Rows are points. Examples show where two turns around zero, p and q, send a point. Where does a point land after both, in the order given? Backwards means that the second turn is done in reverse. Each puzzle has new turns, and all numbers are rounded.
(in the rows, 128 means zero)

Turn p:
[116 178 164] => [173 162 155]
[133 122 151] => [149 118 122]
[142 116 160] => [158 113 112]
[128 123  64] => [ 65 139 125]
[142 112  81] => [ 80 129 109]
[108 117 148] => [143 107 144]
Turn q:
[118 153 153] => [113 150 153]
[101  80 158] => [ 85  83 135]
[115 138 158] => [106 136 153]
[131 159  81] => [153 165  93]
[139  98 128] => [134  97 125]
[164 141  90] => [177 139 109]
Where do these land?
p, then q: [ 91 149 136] => [121 126 171]
q, then p: [135 105 164] => [149  90 130]
q, then p: [168  87  83] => [ 88 112  69]
p, then q: [ 96 160 139] => [129 136 174]
p, then q: [168 122 118] => [138 144  91]
p, then q: [111 145 129] => [124 134 151]

Turn p:
[108 150 156 105 134 106] => [115 153 117 150  96 144]
[152 111 107 124 119  88] => [126  99 129  99  95 113]
[139 155 110  73  98 155] => [ 78 164 106 106 143  99]
[152 119 156 150 125 109] => [164 130 132 109 108 143]
[129 112 116 156 171 152] => [137 106 170 139 159 143]
[142 166 108 123  95 102] => [126 144 118 120  99  78]
[ 73  83 142 166 154 183] => [150  98 124 173 197 175]
Turn q:
[106 148 105  99 152 110] => [110 125 105 139 162 160]
[155  91 153  83 106 151] => [164 179 152 112 105 151]
[ 93 112 100 164 110 101] => [ 83 111 131 169 108 115]
[119 145 148 181 101  96] => [ 82 105 138 111 110  84]
[117 155 149 137 167 162] => [156 109 136 121 177 108]
[180  88 131  83 149 141] => [183 141 134 111 105 182]
[127 156 110 150 111 134] => [119 124 100 133 127  96]
Where do these land?
p, then q: [121 120 121  85  93 144] => [110 128 104 167 153 148]
p, then q: [128  92 123 125 107 118] => [140 140 124 154 113 154]
q, then p: [ 61 109 107 117 121 112] => [169 129 138 187 147 136]
q, then p: [139 150 163 101 164 124] => [ 86 143 151 115 139 160]
q, then p: [110 149 166 196 154 126] => [127  88 115 123  84 189]
q, then p: [147 130 100 130  96 113] => [124 119 103 134 133  88]
p, then q: [191 145 117 142 162 160] => [131 139 157  67 168 148]
